Rows are points. Examples show where two turns around zero, p and q, send a point. Where does a point land after both, in the order given? Backwards means that the second turn is done in reverse. Each puzzle has new turns, and all numbers are rounded.
(in the rows, 128 means zero)

Turn p:
[109 102 112] -> [104 103 119]
[194 113 115] -> [189  96 129]
[119 139 110] -> [123 134 106]
[ 90 158 175] -> [ 96 179 157]
Turn q:
[ 91  84 175] -> [ 79 117 183]
[133 162 104] -> [142 145  92]
[122  95  94] -> [118  84 112]
[132 171 108] -> [142 155  92]
[162 128 159] -> [159 138 161]
Where do these land?
q, then p: [153  90  81] -> [135  63 131]
q, then p backwards: [ 86 134 150] -> [ 85 135 147]
p, then q: [165 139 140] -> [165 134 142]
p, then q: [ 81 173 130] -> [106 169  83]
p, then q backwards: [155 104 138] -> [154 102 133]

Turn p:
[114 150 128 202 122 130] -> [120 154  95 191 140 113]
[154 124  75 102  95 135] -> [148 123  92  88  83 126]
[109 100 149 160 156 119] -> [113 102 130 160 168 128]
[ 98 138  87  85 121 130] -> [ 95 139 111  76 111 136]
[188 134 143 139 111 173] -> [197 140 130 147 108 154]
[143 133 211 123  89 105] -> [135 122 205 171  94 116]
[ 82 109 115 134 181 133] -> [ 90 117 111 118 185 145]
[137 138 117  79 149  99] -> [127 128 149  74 134 105]
Turn q:
[131 130 144  97  94 130] -> [139 135 143  90 108 117]
[135  90 183 164 148 127] -> [133  92 181 170 136 110]
[ 80 139 165 175  73 163] -> [102 133 182 143  59 170]
[135 120  61 153 118 134] -> [122 119  64 148 104 138]
[167 155 150 120 151 114] -> [167 153 139 135 161 117]
[129 121  66  77 182 135] -> [119 108  63  95 187 138]
[119 141 126 110 130  93] -> [113 156 124 116 141 106]
Where do these land?
q, then p backwards: [115 117 109 143 108 170] -> [120  96 121 116  95 154]
p, then q: [159 161 161 114 146 117] -> [161 155 162 134 151 113]
q, then p: [161 196  51 161 147 102] -> [152 200  43 118 140 104]
q, then p: [ 89 114 151  91 156 139] -> [102 111 163 108 160 159]
q, then p backwards: [150 105 128 115  34 107] -> [167 151  97  95  59  88]
q, then p: [140  89 142 114 163 123] -> [129  86 137 123 164 116]
q, then p: [141 124 145 132 131 116] -> [135 124 139 139 135 111]
p, then q backwards: [ 69 119 137 154 139 150] -> [ 83 138 106 156 167 129]

Turn p:
[100 135 134 122 168 143 129 135  98] -> [124 154 145 135 145 155 140 128  90]
[119 102  97 127 171 138 120 120 148] -> [121 125  99 136 173 155 147 119 132]
[150 111 123 116 107  31 138 111 103] -> [ 76 111 100 102 101  55 133 101 104]
[151 119 148 179 116 143 102 114 148] -> [166  86 122 140 130 132  88 116 134]
[152 157 142 113 122 136 109 117 138] -> [150 146 135 103 132 117 101 126 143]
[120 118 147 131 118 146 145 124 156] -> [144 115 149 148 134 123 138 128 153]
[137 206 137 152 109 142 141 153 123] -> [173 174 130 142  75 126 103 148 125]
[ 71 103 108 107 103 132 138 119 132] -> [ 76 125 150 148 122 149 150 119 158]
[141 106 121 115 131 129 114 163 144] -> [119 115 115 124 150 124 127 168 136]
[139 124 124 119 134 140 145 126  90] -> [131 128 137 102 116 141 151 129 105]
Turn q:
[148 107 136 133 109 158  95  54 126] -> [188  87 103 134  98 161 130 101 119]
[115 105 143  90 129 140 110  68 123] -> [150  81 117  92  91 143 123 111 106]
[134 127 139 153 149 132 148 125 157] -> [127 115 157 137 147 146 131 129 154]
[ 98 137 125 120  96 129 165 140 100] -> [ 86 145 132 140 115 122 149 112  93]
[136 155 142 152 159 117 138 197 112] -> [ 95 163 143 149 179 114  95 157 130]
[106 150 114 151 142 128 116 143 139] -> [113 146 131 136 130 122 106 114 160]
[141 160 115 123 138 144 144 168 141] -> [115 177 144 124 142 143 125 147 138]
[119 121 143 101  84  97 123 143 128] -> [131 133 138 129 102  81 145 141 100]
[152 146 106 145 158 105 136 132 128] -> [133 143 124 117 176 124 130 120 149]
[131  71 118 113 117 131 106 111 126] -> [141  90  91 122 102 124 146 148 130]
Where do these land?
p, then q: [144  97 127 107 148 126 112 176 115] -> [ 79 138 112 116 141 118 111 164 124]
p, then q backwards: [117 143 170 157 114 141 163 134  91] -> [126 137 175 114  76 138 131 112 147]
q, then p: [131  94 151 109  93  76 133 116 138] -> [107  97 127 121 111  76 160 132 101]
p, then q: [125 143 109 110 165 153 106  90 139] -> [144 136 134  89 131 175 107 111 139]
p, then q: [139 134 109 201 149 113 162 100 136] -> [156 121  83 149 151 150 182  93 136]
p, then q: [117 118  76  98 103 106 125 120 123] -> [ 95 138 141 108  80 124 144 108 145]
p, then q: [118  99 118 110 125 136  92 134 146] -> [107 114 130 114 112 134 103 146 160]
q, then p: [128 150 133 125 123 125 100 135 110] -> [121 138 111 111 120 129 100 122 119]
q, then p: [151 152 140 135  98 155 162 134 133] -> [175 136 153 134 103 139 128 127 106]
q, then p: [111 151 147 127 162 147 124 142 149] -> [130 134 156 134 155 133  89 139 139]
